Each row of a before or after table is a point. The points were changed in one or more steps. Then noise was added and the rows were shuffled. The steps act on how far a point lies along the listed directions, d1 being the first. Write out the steps. A step turns or swaps two directions, mirrors them in a line or flattens them onto one, adds a multiple of one to another, or multiplies one. Angles are multiples of 10 degrees, from the lower direction toward the higher: turns from -170 to 170, lines from 10 to 170 but not 90. Use the fewest steps. Two steps may share a direction if one is a turn and the other turns, adds or multiplies; they go together, in the order done. Otherwise the lowest direction goes first.

Directions:
(1): [ 4.3 -3.4  0.9]
(2): [-2.6 -4.1 -2.7]
(3): [-2.3 -1.6  4.8]
Before, 14 rows:
[[ 4.4 -1.3 -4.6]
 [ 1.4 -4.0 -1.4]
 [ 3.0 -0.3 -1.6]
 [-1.6 -3.7  3.8]
 [ 2.5 -1.1  0.3]
 [-0.4 -4.3  3.2]
 [ 0.3 -2.0  5.0]
 [ 4.1  4.0  0.9]
 [ 2.1 -3.6  4.5]
 [-2.0 -3.3  4.8]
 [ 2.0 -3.7 -1.7]
 [-2.1 -0.8  7.0]
 [ 1.5  0.5 -5.5]
 [-1.8 -0.6  6.6]]
After:
[[ 4.4  4.0 -0.8]
 [-0.5  2.6  1.1]
 [-3.5  1.2 -6.4]
 [-3.1  0.9 -6.1]
 [-3.8  2.7 -2.8]
 [-2.6  1.5  3.9]
 [ 1.0  2.1  2.8]
 [-2.8  0.4  3.3]
 [-5.0  0.3 -3.4]
 [ 0.7  2.0  6.1]
 [-5.0  0.8 -1.4]
 [-5.0  0.1 -2.4]
 [-4.5  4.1 -1.3]
 [ 3.0 -0.5  5.1]]
Steps: turn d1 and d3 by 140 degrees; turn d2 and d3 by 60 degrees

Directions:
(1): [ 6.0 -0.8  0.5 -1.2 -1.2 -4.7]
(2): [3.2 4.6 2.2 4.4 2.1 1.8]
(3): [ 2.1 -4.8  3.8  0.8 -1.7  4.1]
(4): [-1.4 -3.6 -1.0  5.9  1.4 -3.1]
Before, 14 rows:
[[ 2.4  1.0 -1.4 -4.1 -1.0 -5.4]
 [ 4.4  2.3 -2.5 -2.7 -0.8 -6.5]
 [ 1.8 -2.9  3.3  3.5  0.1  0.8]
 [ 1.1 -3.2  0.8 -1.4 -0.9 -2.6]
 [ 2.1  1.1 -0.6  1.4  0.7 -0.1]
 [ 0.9 -1.3  0.8  5.0 -2.4 -1.2]
 [-0.1 -4.3  2.5  8.0  0.0 -0.8]
 [-1.5 -0.9 -1.3  2.5  2.1 -0.3]
 [ 5.1 -3.4 -3.5 -5.5 -2.6 -9.5]
 [ 1.3 -4.2  3.1  5.7  2.1  0.6]
 [ 6.2  0.2  2.2  3.9  1.4  0.0]
 [-1.7 -3.6  3.0  3.0  1.1  5.5]
 [ 0.8 -8.3 -4.1 -4.1 -4.0 -3.1]
 [-1.9 -0.5 -2.9 -0.6 -1.4 -3.5]]
After:
[[  1.9  -6.7   3.3   1.1  -2.2   3.8]
 [ -3.3  -6.4  -2.9   9.4   1.8   1.3]
 [ -0.1   4.2   0.8   3.0  -1.7   2.7]
 [ -0.9   5.4   1.8   1.9   3.1   2.3]
 [  1.7   1.7   0.8   1.2   2.0  -0.2]
 [ -0.2   7.9   2.2   4.8   1.9   2.7]
 [  2.1  -2.0   0.5   3.9  -1.1  -0.7]
 [ -3.0   6.2  -2.6   0.0   3.8  -1.8]
 [ -3.1   4.1   0.7   0.7   2.6   2.9]
 [  0.6   0.6  -0.1  -0.7   0.1   3.1]
 [  0.5  -5.8   2.8   1.4  -1.1   1.7]
 [  0.1   3.6   1.5  -2.0   1.1   6.8]
 [ -0.5 -10.6   3.2   6.0  -1.3   4.5]
 [ -1.8  -1.7   1.7   2.9   1.5   1.4]]
Steps: turn d1 and d3 by 120 degrees; turn d2 and d4 by -80 degrees
